Rows are points. Each copy is the shape, with its points in the same order, stretched, turned, moved and blurred by noise. Say if it was mirrored as well.
(in the rows, 128 means zero)

Shape:
[[ 87 127]
 [118 136]
 [171  74]
 [133 131]
 [113  90]
 [ 66 123]
 [ 95 174]
 [128 142]]
Copy 1 (8 x 2):
[[149 158]
 [117 144]
 [145  46]
 [113 131]
 [167 105]
 [164 169]
 [ 98 194]
 [108 139]]
Copy 1 is: mirrored
Copy 2 (8 x 2):
[[ 89 148]
 [116 125]
 [195 129]
 [132 116]
 [136 153]
 [ 76 162]
 [ 75 114]
 [124 116]]
Copy 2 is: mirrored

Shape (8 x 3):
[[139 164 155]
 [111  92 181]
 [120 143 197]
 [182 117 127]
 [141 121 142]
 [111 129 126]
 [127 147 145]
 [100 104  64]]
Copy 1, 8 rows:
[[163 142 168]
 [180 113  88]
 [196 106 139]
 [156 191 129]
 [147 138 131]
 [117 127 140]
 [146 123 152]
 [ 56 137 129]]
Copy 1 is: only turned
Copy 2 (8 x 3):
[[172 138 149]
 [112 135 182]
 [169 147 187]
 [124 162 100]
 [122 129 134]
 [114 102 131]
 [147 118 151]
 [ 43  57  93]]
Copy 2 is: mirrored

Shape:
[[127  58  90  90]
 [118  92 146 158]
 [187 137 153 106]
 [181 168 165 177]
 [103 112  86 124]
 [137 153 158 159]
 [119 139 132 158]
 [ 94  95  44 127]
 [163 114 162 159]
 [ 98 138 155 152]]
Copy 1:
[[204 142 140  70]
 [141  86 166  83]
 [124 175 145 164]
 [ 56 139 152 147]
 [149 109 107  74]
 [ 92 105 140 134]
 [106  97 130 105]
 [157 120  92  33]
 [110 124 174 119]
 [121  71 136 116]]
Copy 1 is: mirrored
Copy 2, 10 rows:
[[108 144 154  93]
 [146 113 130 127]
 [ 97 113  89 152]
 [117  77  92 187]
 [124 153 163 135]
 [138 114 111 170]
 [138 124 134 158]
 [114 154 195 124]
 [126  88 103 143]
 [161 139 126 155]]
Copy 2 is: only turned

Shape:
[[163 149 108 101 115  73]
 [130 111 127 145 161 116]
 [125 133 156 138 101 133]
 [116 190 145 144 172  98]
 [121 129 111 169 122 125]
 [ 66 134 169 147 100 110]
 [106  97 149  91 204 128]
 [134 129 118 117 148 115]
 [149 132 133 180 141 111]
 [ 93 163 140 127 144  92]
 [108  88  79 144 123  89]]
Copy 1, 11 rows:
[[ 96  54  71  72 123 148]
 [146 122 189  91 127 145]
 [162 137 101 136 152 101]
 [113 146 142  50 223 157]
 [111 117 163 112 138  90]
 [190 123 114 143 205 139]
 [172 170 199 117 125 247]
 [116 119 141 108 125 163]
 [141 113 175  66 148  76]
 [130 116 126  91 203 179]
 [106  50 180 120  94 149]]
Copy 1 is: mirrored
Copy 2:
[[147  96 119 108 123 160]
 [100 157 144 107 146 149]
 [136 121 144 136 141 108]
 [ 60  88 140 124 164 147]
 [113 148 173 136 140 166]
 [121 104 186 113 134  77]
 [ 64 151  98  77 113  96]
 [104 132 124 112 119 146]
 [113 152 163 128 184 172]
 [ 84  90 152 111 130 122]
 [130 164 184  88 102 170]]
Copy 2 is: only turned
Copy 3:
[[141  85 167 182 129 158]
 [125 123 159 117 102 136]
 [132 130 116 142 128 137]
 [213 160 177 169 127 107]
 [140  96 139 107 129 124]
 [195 123  89 114 101 105]
 [ 83 169 156 131  47 132]
 [119 123 158 140 111 137]
 [146 125 168 115 134 157]
 [193 128 149 152 113 107]
 [110  36 142  81  88 120]]
Copy 3 is: mirrored
Copy 4:
[[106 169 125  68 124  84]
 [117 102  92 129 114 136]
 [155 124 125 137 158 112]
 [ 50  96 150 106 159 120]
 [141 114 118 117 117 153]
 [179  61 153 113 176 101]
 [ 94  65  86 165 102 107]
 [114 126 114 129 111 118]
 [113 122  90 113 134 155]
 [ 97  77 162 101 157 100]
 [168 100 104  85  83 149]]
Copy 4 is: mirrored
